Each row is a point. To make a cloud, some directions were put in groups of two or more. Within a group, all points are equally far from the middle, so they leave a hole (a ring in 2 directions, a hollow ball in 3). The other directions are filled evenly. Then the cloud was stretched, turned, moved and blurred a little. Count the holes, and give their numbers of directions, smallest first.
In the rows, zero is written as 128.

Cloud (14 x 2):
[[172 102]
 [157 111]
 [101 118]
 [ 83  61]
 [ 85 109]
 [ 89  92]
 [129 175]
 [134 174]
 [110 102]
 [172 156]
 [ 81  38]
 [ 48  97]
 [ 52 111]
 [134 112]]
Holes: 0

Cloud (21 x 3):
[[ 88 126  81]
 [179 103 187]
 [ 91 154  81]
 [ 77 154 142]
 [105 145 182]
 [192  98  93]
 [ 78 106 127]
 [199 141  89]
 [153  66 107]
 [ 89 149 167]
 [149 189 164]
 [156 160 191]
 [155  62 140]
 [185  84 166]
 [102 180 155]
 [180 117  73]
 [ 92 123  78]
 [209 157 129]
 [210 135 159]
 [102 177  91]
 [169  73 159]]
Holes: 1 (3)

Cloud (21 x 3):
[[ 94 133 206]
 [107 185 185]
 [ 67 156 162]
 [ 98  99 196]
 [144  92 158]
 [120 183 192]
 [171 130 127]
 [131 192 181]
 [115 199 118]
 [174 132 159]
 [168 174 118]
 [ 75 133  96]
 [139 140 210]
 [163 185 168]
 [122 185 190]
 [157 169 192]
 [ 83  95 109]
 [166 161 187]
 [ 63 151 135]
 [ 74 173 133]
 [135  91 118]]
Holes: 1 (3)

Cloud (29 x 4):
[[186 165 150 108]
 [149 143  28  41]
 [120 163  76  86]
 [113  98  98 196]
 [157 154  94 146]
 [110 207 121 123]
 [143 143  87  44]
 [120  82 198 118]
 [ 76  98  87  73]
 [163 165 120  69]
 [ 37 139  98 138]
 [129  98 103 116]
 [101  74  46 113]
 [105 116 112  50]
 [143 173  89 148]
 [165 151 112 200]
 [149 118 161  94]
 [147  49 107 105]
 [139  90  59  75]
 [126 104 177 189]
 [144  68  81 188]
 [186 153 112 183]
 [163  78 121 117]
 [108 119  44 141]
 [173 167 131 142]
 [118 145  35 100]
 [154 165  82  86]
 [176 155 155 153]
 [147 101  70 134]]
Holes: 0

Cloud (31 x 4):
[[136 135 140  55]
 [145 171  61 114]
 [169 169 178 116]
 [116 198 137 176]
 [109 142 113 227]
 [159  53 120 122]
 [ 95  88  95 146]
 [162  57 145 138]
 [134 141 197 133]
 [111 201 114 161]
 [121 172  77  94]
 [188 140 166  81]
 [114 119  73 210]
 [159 125  75 203]
 [145 143  64  80]
 [150 142  54  94]
 [ 79 124  91 158]
 [138 141 192 108]
 [181 175 157 126]
 [150 138 170  67]
 [ 98  87  85 153]
 [ 93 129  83 204]
 [152  79  61 113]
 [207 126 149 112]
 [ 95 139  93 212]
 [203 139 151 115]
 [138 101  47 160]
 [192 156 162 108]
 [185 154 170  98]
 [168 131 155  56]
 [111 199  99 144]]
Holes: 2 (2, 2)

Cloud (55 x 6):
[[152 180 143 124  72 169]
 [120 187 133  64 130  61]
 [175  66 175 151 127  97]
 [ 63 161 213 129 128 133]
 [107  83  97  60 168 152]
 [ 92 152 143  38 121  83]
 [ 67 183 178  80 155 103]
 [162  92  80 136  93 172]
 [195 150 150  84 104  63]
 [153 149 181 121  64  63]
 [ 94  95 211 131 169  90]
 [198 127  81  88 169 101]
 [112  97 127  65 136 170]
 [ 58 189 155  81 144 123]
 [141 176 163 122  77 172]
 [112 154 115 108 124 203]
 [ 51  83  98 149 110 130]
 [215 157 121 154 104 110]
 [177 191  81 102 102 100]
 [211 161 169 105 113  93]
 [103 191 160 155 129 185]
 [123  71 106 127 156  59]
 [ 45 119 130 161 105 151]
 [ 68  57 147 152 120 127]
 [122 147 240 139 115 117]
 [141 115 145 174 162  73]
 [162  60 128  96 108  65]
 [142 106  97 122  77 180]
 [ 77 190  94  75 111 115]
 [ 92  86 108 119 213 152]
 [192 113 112 107 194 144]
 [186 164  92 142 132 177]
 [109 196 104  63 104 118]
 [ 69 136 214 142 100 126]
 [144 146  86 119 161  55]
 [ 83  75 137 118 209 123]
 [169 150 183 176 119  81]
 [125 139 125 158 216 125]
 [163  99  89 108 186 171]
 [160 146 198  83  89 123]
 [148 166  92 101 210 108]
 [ 95 185 148  54 130 136]
 [140 196 126 144 154 186]
 [124 185  82 116 191 111]
 [136 142 167 105  84  41]
 [150  80 190 144 184 135]
 [ 87 169 152  50 138  76]
 [119 164 116 157  46 114]
 [125 150 153  37 149  73]
 [120 104 142  55  90  62]
 [169 142 156 192 167 136]
 [ 98 142 189  88 198  81]
 [110 183 139 165 157  90]
 [150 175 112 112  48 131]
 [145 175 231 138 123 128]]
Holes: 2 (3, 3)

Cloud (79 x 8):
[[112 190 120 163  36 118  89 142]
 [174 152  80 164 150 100 153 126]
 [164 175 151 137 138  86 146  76]
 [106 202 178 178 123  78 100 166]
 [ 96 158  92 137 118 199 112 132]
 [140  98 114 136  97  39 155 175]
 [175 129 172 103 116 114  83 177]
 [178 195 170 128 166 104  67 157]
 [ 79 134 135 101 122 138 166  98]
 [111 194  38 146  57  93 102 180]
 [ 57 160 119 184 115 117 163  91]
 [167 102 216 179 155 161 157  95]
 [135 118 174 134 128 107  84 114]
 [164 159 129 121 126 131  60 170]
 [207  78 199 146 170  99 124 144]
 [ 85  66  85 109 146 102 114 130]
 [124 106  66 103 181 119 103 181]
 [150 169 162 163 112 121 117  72]
 [102  93  92  90 110 132 101 159]
 [153 135 166 152 162 165 179 158]
 [ 95 106 122 154 161  16 123 166]
 [ 79 146 135 123 103  86 134 129]
 [ 89 153  36 222 139  88 175 127]
 [127 174 138  91 131 102  68 138]
 [123 100 175 103 123  91 112 148]
 [180 134 172 154  81 146 127 126]
 [134 174 121 127 100 152 147 103]
 [ 87  91 172  78 111 119 196 140]
 [155  59 115 146 126  87  97 141]
 [108 108  88 171  80 210 101 171]
 [178 155 151 173 175 162  58 188]
 [151 156 117 111 132 107  60 202]
 [149 112 150 113 162  55 145  40]
 [131  85 145 150 195  60 144 110]
 [ 99 118 126 180 126 109 158  89]
 [125 139 140 150 111 176  83 132]
 [155 151 153 193  96  79 118 185]
 [102 123 153 158 114 193 146 191]
 [151 169 139 145 214 110 150 138]
 [105 154 193 134 112 127  45 160]
 [147  35  45 131 137  82 123 153]
 [135  57  72 166 194 127 122 172]
 [100 192 114  46  80  92 135 124]
 [131 114 143 173  96  92  81 130]
 [116 117  95  84 178  60  85 125]
 [144 134  91 130  69 119 149  80]
 [132 186 104 114  49 150  78 151]
 [164 202 165 158 148 133  76 110]
 [108 190 123 132 131 112 177 167]
 [ 95 114 103 146  45  98 130 111]
 [184  99 141 128  74 113 143 131]
 [144  69 146  99  61 138 109 131]
 [ 81 131 152 131 137  96 106 115]
 [133  15  56 156 166 117 123 134]
 [166 174 125 153 179 166  92 190]
 [119  81  98 126 164 113 147 187]
 [150 163 108 134 145  90 118 139]
 [149  90 114  64 186 144 154 165]
 [175  96  92 130  70 170  42 143]
 [ 92 229 199 184  98 169  83 133]
 [110  99 159 206 201  74 107 144]
 [148 152  97 151 100  70  68 110]
 [ 76 135 101 129  59 157 129 159]
 [ 95  87 124  99 180 136 149 142]
 [108 103 163 159 102 118 116 143]
 [113  64 114 102 167 139 106 136]
 [123 106 153 166 198  61 150  78]
 [128 168 109 249 151  87 156 147]
 [146  99  60  77 116 147  76 233]
 [ 91 128 212 134 154  94  75 103]
 [ 74 189 135 143  91 163 204 114]
 [ 62  77 202 160 134  98 150 170]
 [172 142 164  87  94 166  50 161]
 [119 112  43 199 116 118 120 100]
 [110 180  61 168  80 122 168 149]
 [133 132 170 186 205  69  96 121]
 [141 178  97 133  95 160 187 142]
 [100 180 170 186 156 118 134  98]
 [178 127 192  90 156 121  95 206]]
Holes: 0

Cloud (82 x 8):
[[150  95 164 173  58  65 133 128]
 [100 175 131 132 176  78 139 148]
 [188 142 185 166 147 107 141 100]
 [131  97 115  67 115 150  72 106]
 [112 143 206 189 120 114 185 141]
 [124 161 128 242  92 130 159 126]
 [199 125  97 145  72 143  99 173]
 [ 95  45 108 214 148 102 127 113]
 [127 133 150  92 149  45 140 138]
 [205 128 150 193 141 147 217 164]
 [ 96 167 104 152 166  79 107 117]
 [178 180 118 145  65 138 205 157]
 [197 111 142 222 131 109 111 111]
 [178 198 150 177  81 162 199 114]
 [116 131  87 150  63 160 110 184]
 [226 151 130 176 123 164 142 148]
 [134 134 180 222  85 133 107 162]
 [156 150  92 184  63 180 168  82]
 [ 63 132 101 144 177 148 140  70]
 [150 102 114 152  20 181 114 105]
 [155 114 126 177 173 130 240 133]
 [ 82  95  68 195 125 168 149 114]
 [138  57 163 177 113  79  98 105]
 [166  83 144  80 129 135 123  83]
 [123 102 150 205 134  58 137  91]
 [106  47 108 222 136 141 120  99]
 [171 125  93 198 110 138 128 193]
 [ 65 179 137 115  80 143 125 107]
 [119 109 195 173 166 147 168 113]
 [100  87 100 175 178 115 160  55]
 [126 119  85 201 143 168  65 133]
 [130 112  98 113  86 194 164 158]
 [165  67 103 134  87 186 157 153]
 [113  98 158 162 183  72 136  74]
 [168 159 137 150  23 104 156 128]
 [ 89  58  61 181 131 144 120 124]
 [193 154 110 160 159 144 139 166]
 [107 150 141 234 114  98 169 134]
 [149 120 175 219  56  99 152 129]
 [ 94  61  61 148 143 139  66 125]
 [209 131  82 185 121 127 109 113]
 [ 77 136 158 127  87 194 123 133]
 [ 52 109 137 135 148 117 152  80]
 [ 92 154 103 149 185 178 134  80]
 [186  71  86 118  76 172  94 107]
 [181  40  76 118 120 123 122 109]
 [130 137  54  91 149 131 101 109]
 [119  63 130 185 204 148 116 123]
 [141  47 134 146  73 131  98  88]
 [157 146  52 109 106 132 134  98]
 [143  94 174 172  79 170 195 109]
 [134 162 136 245  97 169 152 148]
 [176  61  75  95 115 129 119  86]
 [ 81 158 128 168  76  85 104 125]
 [204 133  74 147 122 123 104 132]
 [104  80 117 151 214  62 126 104]
 [184 131 135 240 107 137 209 156]
 [135 166 133 160  62 119 112  74]
 [ 60 113 114  94  98 123 139 101]
 [143  72 161 183  76  87 155  95]
 [178  85 116 189 206  97 136 134]
 [133 136 101 245  97 125 121 124]
 [ 77 100  74 169  96 145  68 141]
 [125  80  90 174 186 189 102 116]
 [159 119 108 151 117 170  84  49]
 [163 189 156  95  96 123 166 163]
 [113 123 108 151 188 166 158  55]
 [175 184 110 164  99 152 208 160]
 [ 98 104 143 210 165 121 209 123]
 [ 91 196 147 197 122 148 158 128]
 [128 135 117 249  98 149 111 147]
 [193 111 143 170  36  92 173 154]
 [217 157 109 152 125 170 122 126]
 [ 64 171 109 154 130 132 112  82]
 [ 98 125 131 173 164 184 185  79]
 [197 121 118 153  76  72 197 127]
 [121  71 150 215 112  88 151  89]
 [193  70 145 125 110 181 129 108]
 [148 132  88 116 123 202 127 164]
 [146 137  91 196 135 171 102 174]
 [213  69 115 173 113 106 152 174]
 [173 177 152 161  28 134 184 131]]
Holes: 3 (2, 3, 3)

Cloud (91 x 9):
[[183 199 104  97 109  91 120 145 108]
 [ 54 137 110 154 169 138 138 175 120]
 [201 176 170  79 115 145 114 131 142]
 [121 150  96  98 131 127 103 205  99]
 [135  68 110 103 178 151  67 141 131]
 [150 131 180 111 105 114 139 120 146]
 [140  61 119  99 150 104  83 145 136]
 [180 101 106  87  87 162 114 131 160]
 [105 114  99 144 114  75 139 167 119]
 [102 119  56 128 133 110 130 135 112]
 [104 168 169 143 161 158 129 182  87]
 [126 110 113 192 116 156  90 169 145]
 [249 161 100 146 104 153 112  98 135]
 [114 159 191 103  99 149 133 156 130]
 [193 139 133 178  77 159  86 120 130]
 [ 62 128 134 114 106 133 186 187 163]
 [113 181 122 142 133 172 101 170 133]
 [128 113 113  58 153 174 112 111 125]
 [151  99  89 171 144 195 108 145 142]
 [125 118 110 182  93 118 101  93 112]
 [199 127 108 167 167 139 144  90 131]
 [ 83 148 187 122 159 182 109 121 116]
 [135 146  85  75 151 172 136 139 162]
 [182 108 146 175 152  96 148 160 129]
 [185 107 161 158  59  82 117 127 140]
 [158  99 109 122 160 102 123 188 135]
 [113 128 123 126  90  96  90 186 157]
 [151 171  58 131 108 111 101 139 185]
 [123 113  95 128 178 125 103 118  81]
 [156  75 105 134 130 107 124  90 147]
 [ 99 166 164 124 174 127 117 173 185]
 [191 162 135 193 112 181 127 141 120]
 [130  80 130  69 144 118  87 180 143]
 [105 127 154  85 115 149 108  97 168]
 [130 179 173 115 102 131  78 125 146]
 [164 138  89  71 117 169 126 152 151]
 [204  72 138  72 104  99  79 169 108]
 [149 167 178 127 136 170 126 150 150]
 [174 161 182 153 193 171 108 151 108]
 [177 182 148  88 139 159 149 156 143]
 [229 127 173 154 125 105 123 116  96]
 [130  98 173 101  55 159 102 171  96]
 [124 127 126  65 157 158  97  88 149]
 [109  97  86 163 145 136 134 166 174]
 [148 143 112  93 129 104 124  72 175]
 [151 120 166 153 105 162 130 202  92]
 [193 105 179  86 109 131  90 110 130]
 [ 79 131 152  84 132 149 171 179 126]
 [188 174 107 112  66 132 115 190 155]
 [102 132 173  69 169 113 112 175 163]
 [236 150 136 151  47 117 138 164 126]
 [ 32 140 128  92 122 154  78 162 142]
 [154 111 134 125 106  86  83 109  79]
 [146 193 168  99 119 122 146 143  95]
 [127  82 125  81 138 120 134 172  78]
 [174  93  86 127  96 125  64 115 141]
 [ 72 117 157 141  80 101 151 177 139]
 [162 105  71  92 136 139 133 131 169]
 [ 76  80 118 128 138  94 103 132  77]
 [ 79 116 122 151  98 157 150 206 147]
 [188  95 131  69  78 107  81 118 125]
 [112 130 128 116  91 101 138 110  67]
 [129 154 148 172 111 130  89 170 156]
 [106 126 125  81  97 108  71 103 150]
 [112  68 140 146  26  97 135 157 101]
 [214 133 118 171 114 165 145 198 117]
 [199  84 126 141  75  79 106 109 166]
 [162 137 138  94 155 148  98  72 133]
 [ 87 107 103  71  73 148 103 178 153]
 [126 117 176 105 177 106 100 110 140]
 [186  70 100 122 128  97  75 139 158]
 [127 148 160 151  90 130  76 161 105]
 [ 79  92 129 182 123 131 142 187 135]
 [ 92 102  76 135 111 185 123 122 165]
 [142 139 147 142 122 151 134 176 191]
 [220 137 125 124 106 112 162 103 140]
 [ 81  82  73 132 107 108 107 114 108]
 [126 173 122 164 164 116 164 179 123]
 [107 122 153 196 129 136 149 134  75]
 [194 147  81 143 150 167 126 182 128]
 [ 87 139  98 139  68  96 143 136  86]
 [159 135  51 135  96 130 125 167 115]
 [146 159 186 137 136 136 121 141  67]
 [211 122 127 106 138  96  95 135  69]
 [100 136 147 117 162 191  86 105 132]
 [ 82 166 103 151  90  75 163 146 123]
 [115  67 116 161  71 123 100 150 165]
 [145 130 144 110 123 140 174 133 159]
 [186  71 123  80  88 125  68 103 107]
 [116 181 145 142 101 114 109 189 176]
 [159 120 140 120  62  69 140 163 132]]
Holes: 1 (6)

Cloud (103 x 9):
[[141 159 103 200 124 128  92 133  50]
 [151 170 148  96  54 134 165 169 121]
 [149  87  96  31 175 136 119 193 147]
 [136 150 191 121 110 179 151 200 158]
 [119 122 118 129 116 132  87 115 163]
 [114 131  77  71 167 166  59 114  65]
 [ 71 133 173 169 159  96 137 203 147]
 [ 39 139 157 166  75 179 139 149 123]
 [153 116 167 149 149 183  64 164 139]
 [134 142 111 168 180 113 168 204  74]
 [102  92 170 152 151 133 119  67 154]
 [190 103 167 129 175 129  94 115 148]
 [ 87 129 166 166 212 200 147 113 120]
 [115 128 103 162 156 166 200 171 132]
 [ 90 157  79 107 156 129  80  38  68]
 [107 124 145  89 146 170  82 218 146]
 [169  88  93 123 133 191 120 116 122]
 [178  78 149  81 142 156 151 161 171]
 [ 56  96 164 164 157 145  57 126 131]
 [138  73 103  81 232  87 175 157 121]
 [145 143 141  78 165 143 217 131 103]
 [129 142 121 195 197 138 164 187 137]
 [114 133 112  73 206 138 203 107 107]
 [131 103 128 160 167 124 126 249 158]
 [ 50 169 156 125  71 122 175 101 103]
 [ 85 165 169 125 181  92 131 193 120]
 [148 116 155 100 197 180 113  74 171]
 [ 89 110 128 199 210 133  83 110 166]
 [ 81  77 153 138 139  93  77 144  98]
 [ 97 112 169 140 185 134  97  72  85]
 [ 98 136 154  92 142  78 169 193 115]
 [125  75 123 133 146 196 108 174 133]
 [119 107 179 104 117 181 108  77 156]
 [190 149 113  88 197  66  84 191 159]
 [122 162 152  72 173 148 134  65  90]
 [147 124 145 114 208 216  73 148 166]
 [105 132 114 199 144 128 154 147  60]
 [116 139  69 127 134  94  76 177  92]
 [100 106  83 181 186 136  79  75  55]
 [ 63  96 102  57 207 144 128 146 140]
 [118 158 119 153 164 182 156 159 142]
 [ 70 155 125 212 168 174 112  60  84]
 [ 88  78 157  95 139  97 141 155 146]
 [111 175  74 117  90 148 115  85  77]
 [ 99 153 139  70  99 117 120 112  82]
 [174 120 121 132 184 148  93 236 170]
 [133 128  96  73 230 138  41 154 104]
 [147 182 121 132 246  90  72 194  91]
 [146 146  84 117 161 161 195 178 104]
 [185 112  88 112 186 184 144 148 104]
 [132 144 175 159 222 124 127  94  92]
 [184 175 150 137 162 135 175 116 139]
 [105 109 113 176 140 185  98  90  66]
 [169 110 134  63 184  85  97 172 149]
 [ 28 134 130 113 118 137 135 131  54]
 [143  66 106 152 235 137 111 165 140]
 [ 94 156 186 204 151  93 147 166 146]
 [106 174 174 150  86 162 171 100 105]
 [167 107  99  52 168 111  74 149 129]
 [132 166 171 129 202  52 143 182 167]
 [135 174 135 105 138  75  68  96  90]
 [104 103 189 117 203 157 126  90 127]
 [130 125 128 119 223 178 223 118 153]
 [133 120  94  67 110  96 147 190 132]
 [106 113 135  94 130 108 130 158  59]
 [ 75 150 138 103  83  97 134 112  80]
 [148 112  72  64 134 108 138 137  77]
 [110  85 169 128 216 186 163 170 127]
 [ 94 132 119 141 177 203 185  79 135]
 [117 131 133  72 144 124  93 209  82]
 [115 144 139 168 167 182 119 110  77]
 [ 85  81  81  84 122 181  55 116  66]
 [172 186 179 172 140 113 104 184 136]
 [205 186 156 110 170 145 179 144 148]
 [ 73  58 116 174 185 115  66 136  96]
 [135  98  99 113 110 167 196  88  93]
 [ 57  86 130 145 137  88  76 172  89]
 [ 99 124 133  59 195 149 159  71 108]
 [141 133 183 140  86 191 155 128 131]
 [136 101 127 121 100 185 152 107 160]
 [151 140 146  91 244 136 173  91 124]
 [109  89  92  89 141  80 122 116  93]
 [114 195 112  92 122 134 119  72 101]
 [157 102  89 107 183 186 171 134 108]
 [ 75 162 143 129  84 140 204  76  89]
 [ 75 183 181 133 183 108  70 151 130]
 [143 106 174 142 148 132  37 154 134]
 [136  87 120 121 173 136  63 218 140]
 [154 170 182 174 161  97 175 178 148]
 [143 130 117 121 151 117 165  81  82]
 [128 105 112 165 197 112  81 166 169]
 [ 45  89 126 124 156 135 123 205 138]
 [175 138 174 151 117 183  92 110 104]
 [146 110 114 120 144 134 165 195 182]
 [120 181 117 192 108  88  52 148  62]
 [ 86 101 165 112 182 148  87 103  89]
 [155 118 171 188 121 129  52 159 135]
 [114 159 166 115 145 167 138  69  77]
 [158 136 162 177 104 137 173 188 112]
 [155  89 105 155 186 150 100  99 139]
 [141 158 164 118 162  88 224 211 163]
 [ 92 157 134 126 143 125 182  56  86]
 [104  69 146  42 184 117 185 170 145]]
Holes: 2 (2, 3)

Cloud (87 x 9):
[[ 96 144 108 128 147  36 152 168 138]
 [197 103 222 199 164 216 122 105 160]
 [ 94 187 163  85 157 112 126  43  93]
 [129  92 155 179 143  88  96  95 196]
 [184 118 186 219 138 122 160 108 119]
 [ 90 142  99 202 134 173  33  79 136]
 [ 92 134 148 117 102 140 170 208 102]
 [111 164 155 104 185 135 154  55  98]
 [154 121 122 119 124 213 151  83 126]
 [183 189 136  97  98 144 137  89 171]
 [ 74  95 134 151 203 154 145 165 171]
 [ 92 129 128 218 159 165  66  69 182]
 [169 163  79 145 111  95 144 185 122]
 [116 127 142 229 144 126  85  84 192]
 [134 150 131 141 104 184  99 153 206]
 [111  64 128 152 147 159 191  96 164]
 [127  63  77 159 142 133 148 118 194]
 [183 123 163 196 171  95 136 130  86]
 [169 102 177 156  95 185  79  61 128]
 [119 153 116 223 162 117 140 117 113]
 [196 143 132 126 175 167  88  92  53]
 [ 60 131 133 113 121 102 175 106  56]
 [133 101  82 131 142 186 114 178 139]
 [141 160 108 137 136 228 113 114 156]
 [157 148 183 132  88 106 105  89  48]
 [150 160  76 156 129 144 128  83 218]
 [140 137 147 165 145 182 173  41 147]
 [ 53 161  54 156 124  99 174 122 116]
 [145  70 127  96 151 105 144  74 172]
 [184 141 153 167 152 149 102 103 220]
 [202  66 171 172 152 108 153 151  48]
 [156 143 178 131 126 113  77 104  18]
 [192 193 132 122 127 104 138 133 123]
 [156 125  73 114 111 129  94  96  32]
 [157 134  53 172  80  92 168  81 155]
 [167  68  73 152 126 167 133  99  86]
 [130 177 163 185 113 120  86 147  68]
 [ 77  78 137 161 113 144  87 118 176]
 [ 99  88  86 182 102 107 142  60 181]
 [164 143 147 134 152 129 180 201 106]
 [114 156  77 106  90 151  76  67 120]
 [109 164 189 155 140 196  62  67 130]
 [ 77 137  96 106 127  35 115 157 134]
 [140 107 192 181 160 216  89 136  66]
 [174 195 116 170  78 147 172  82 162]
 [134 113 178 169 166  69 130 100  72]
 [ 84 209 135 104  87 124 157 168 122]
 [107  88 132  86 169 128 156  38 103]
 [128  49 158 149 184 127  91  84 183]
 [121  88 146 172 120 161  49 139 165]
 [120 111 172  82 119 172 130  86  58]
 [149  53 158 142 170 147 127  94 207]
 [169 111 202 222 159 164 150 104 160]
 [ 41 106  79 132 115 118 149 183 103]
 [155 160  75 168  98 164 123 146 199]
 [143 193 128 138 150  80 117  65 151]
 [155 139 131 133 174 178  28 109  68]
 [126  94 166 168 156 191  24 108 137]
 [117 157  72 156 101 111 149  41 197]
 [153 154  78 220 142 208  96 153 137]
 [ 72 142 125 165 184 170 125 126 209]
 [188 105 172 147 183 197  61 103  52]
 [ 66 154 113 134  56 104 151 120 157]
 [151 105  92 109 151 185 159 108 110]
 [ 95 177 120 120 169  67  69 132  78]
 [131 175  88 174 115 202 143 152 122]
 [135  68 150 158 210 126  62  62 117]
 [113 154 194  88 132  99 123 189  92]
 [120  69 134 115 163 141 203 104 112]
 [139 220 161 120 113 123  79 110  94]
 [143  57 145 145 127 196 148 150  91]
 [190  89 194 117 129 102 188  68  88]
 [120 169 118  82 169  74 117  82 155]
 [ 65 159 132 132 171 190  82  66 117]
 [134  87 110 127 112  68 141  46 158]
 [ 57 151  47 180 178 126  71 142 115]
 [169 110 153 115  69 105 108  96 102]
 [ 77  64 106 109 181  95  88 132 144]
 [154 131 180 179 173 192 136  37 150]
 [216 112 231 165 154 137 141 121 114]
 [ 72 139 107 212 162 134  74 168  79]
 [185 131 140 166 168 108  89 102 177]
 [173 145  66 223 134 141  95  69 157]
 [192  69 223 162 133 191 159 101 159]
 [ 48 108  82 160 167 136 110 159 194]
 [ 61 182 176  78 158 146 132 145 136]
 [ 86 183  64 164 113  96  62  64 129]]
Holes: 3 (2, 3, 4)
